Each row of a before or after table is a point. The points were changed in one or more steps. Then noise was added and the rows were shuffled. The steps act on columns, c1 being the first. What was done? A step turns or swaps two columns, mirrors them in a line or flattens them onto one, adds a multiple of one to another, or multiplies or shifts one. Angles are multiples of 10 degrees, from the lower column toward the higher: turns from -170 to 170, lines from 10 to 170 but not 90. Use the fewest steps. Two steps may share a column if one is a turn and the other turns, adds or multiplies; they go together, in the order done. Otherwise the lowest column goes first.

Before:
[[-15  -4]
 [ 49 -10]
 [ 34 -21]
 [ -8  56]
 [ 31   9]
 [ 26 -31]
 [-11 -18]
 [ 33  24]
 [ -3 -47]]
After (9 x 2):
[[  3  19]
 [-35  20]
 [ 27 -48]
 [-13  44]
 [-26 -19]
 [-49  -8]
 [ 13   8]
 [-38   9]
 [-23 -34]]
Steps: turn c1 and c2 by -160 degrees

Before:
[[-23  11  34]
 [ 24 -37  26]
 [ -6  14  -1]
 [ -7  -4   2]
 [  1 -75 -52]
 [-23 -10  17]
 [  2  30  25]
 [ 65 -48  38]]
After:
[[ -1 -49 -53]
 [  0  19  29]
 [ 49 -28  40]
 [ 20 -27  23]
 [-20  -7  12]
 [-13   5  32]
 [ -6  -3   6]
 [  0  11   6]]
Steps: multiply c1 by 0.7; multiply c2 by 0.7

Before, 14 rows:
[[ 14 -25  10  16]
 [-16   5 -34 -34]
 [ -1 -27 -13  10]
 [-38 -20  -9 -60]
 [ -7 -40  -2  -2]
 [-32 -22  -2   9]
 [-27 -34  14  30]
 [ -2  11 -22 -40]
 [-32  13  10 -48]
 [-19 -40 -10  35]
 [-11   4  -6 -31]
 [-54  16 -16 -55]
 [  8 -69   7  43]
 [-21   4 -22 -54]]
After:
[[  1   3   7  50]
 [ -3  13  -8  27]
 [  2  42  -3 -46]
 [  2  60  -2 -13]
 [ -3   8 -12  42]
 [ -1   8  -5  56]
 [  0  26  -1 -22]
 [  1  26   7 -24]
 [  1  21  -9  51]
 [  5  81   4 -64]
 [  0   7 -10  32]
 [  3  37   5 -41]
 [  3  34  -2 -16]
 [ -1  63  -2  49]]
Steps: multiply c1 by 0; turn c2 and c4 by 160 degrees; multiply c2 by 1.6; multiply c3 by 0.4

Before (11 x 6):
[[ 26 -19  23  18  16  95]
 [ 25  23  18  -6   6   4]
 [-14   5  22  33  12  14]
 [ 20   0  12   5  -6  -1]
 [ -1 -25   5  -9   3 -15]
 [-23  23   9 -13  -8 -21]
 [ 25 -29  -7   8 -18 -11]
 [-14  -5  17 -15   8 -17]
 [ 13  10 -45 -12  18  14]
 [ 33  11   5 -13  17   4]
 [ 17  14  23 -15 -36  40]]
After:
[[ 17   0  -4 -12 -25 -17]
 [ 35  -1 -13  31 -17  18]
 [ 18  29   4 -11 -43  -9]
 [  0 -51 -32  16 -14  84]
 [-11  22 -29  -6 -20  11]
 [-42   2  29 -12 -12  20]
 [ -2   0 -29 -13 -65  40]
 [-26   7 -24 -14 -14   7]
 [ -8   3 -22   3 -35  -2]
 [-21 -26 -10   9 -47 -20]
 [  4 -19  -3 -13 -28 -18]]
Steps: turn c1 and c3 by -140 degrees; add 0.3 times c4 to c1; turn c2 and c6 by 20 degrees; shift c5 by -30

Before:
[[ 19  16  -1 -20 -47 -24 -15  43]
 [-46  15 -24 -31   8 -20  22 -65]
 [-13 -34 -23  22  44 -38 -17  48]
 [ 52   3  38 -25  88  -7  12  10]
 [ 23  14  12  -6 -23  34 -60 -12]
 [-16 -16  -5 -63  11  43 -11  21]
 [-29 -20  19  19  -2 -29  -7 -36]
 [ -4 -11 -15 -12  -1   6  21 -31]
 [ 24 -36  13 -28  29   4 -36 -30]]
After:
[[ 13  -5  18   0  37  33 -37 -30]
 [  2 -15  17   0 -43 -23 -15  38]
 [ 18 -32 -27   2  -2  10 -10 -36]
 [ -2  32 -16   0  12  26 -14  22]
 [ 35  -5  52   0  91  -3  10   6]
 [-26 -13 -49   0   9 -25  22 -67]
 [ 10  38  24  -3 -23   2 -60 -12]
 [-26 -46 -13   3  43  18 -18  49]
 [-18   3  -3  -1  -4  11  19 -32]]
Steps: swap c1 and c3; turn c2 and c6 by -70 degrees; multiply c4 by 0

Before, 14 rows:
[[ 57  11  10  19  27  54 -46  14 -23]
 [ 14 -18 -31  -7 -38  -8  29 -24   6]
 [ 43 -11  15  -7  16 -29  19  25  -2]
 [-11  27   6  44 -12  10  -6  24  16]
 [-31 -48  35  41 -13 -31  36 -34  20]
 [-27   7  45  29  -8  10  17  20  17]
 [-27  24  30  47  20  39  39 -57 -43]
 [ 32  -6 -26 -14   5  33   3  21  29]
 [ 39 -53  22  -9  12  50  34   1 -26]
 [ 36  36  39  13  12  27  15 -12 -37]
 [ -9  18  -4   9 -49   5  32  14   2]
 [-23 -31  18 -11  26  54   9  12 -47]
 [-31 -17  -9 -13 -21  44 -25 -56  17]
 [ 22  11  -9 -22  -5  45  42 -30 -24]]
After:
[[ -5 -31 -10  36  24 -43   9  14  42]
 [ 57 -53 -23  35   9 -41  34  16  24]
 [-19  -6 -19  33 -24 -31 -24  43 -45]
 [-40 -61 -15 -50 -12  11  37  19 -35]
 [ -8  13  30 -34 -15 -29  -6 -28  -3]
 [ 37 -20   4  -6  13  29  18 -24  15]
 [ 74  -6  14   9  29 -56 -48  -1  31]
 [ 37  15   6  44  -7 -25  41  39   4]
 [ 43  19 -18  28   0 -19   0 -33 -12]
 [-15  -8  38 -23  20 -57  37  72   8]
 [ 10  14 -35   0 -39  11  32  16 -15]
 [ -5  17  10  -7 -49 -11  36 -14   5]
 [ 44  -7  53   1   7 -31  16  27  28]
 [-25 -32  33 -20 -11 -26  13 -31  -2]]
Steps: add 0.3 times c6 to c1; turn c4 and c6 by -150 degrees; turn c2 and c3 by 50 degrees; turn c8 and c9 by 150 degrees
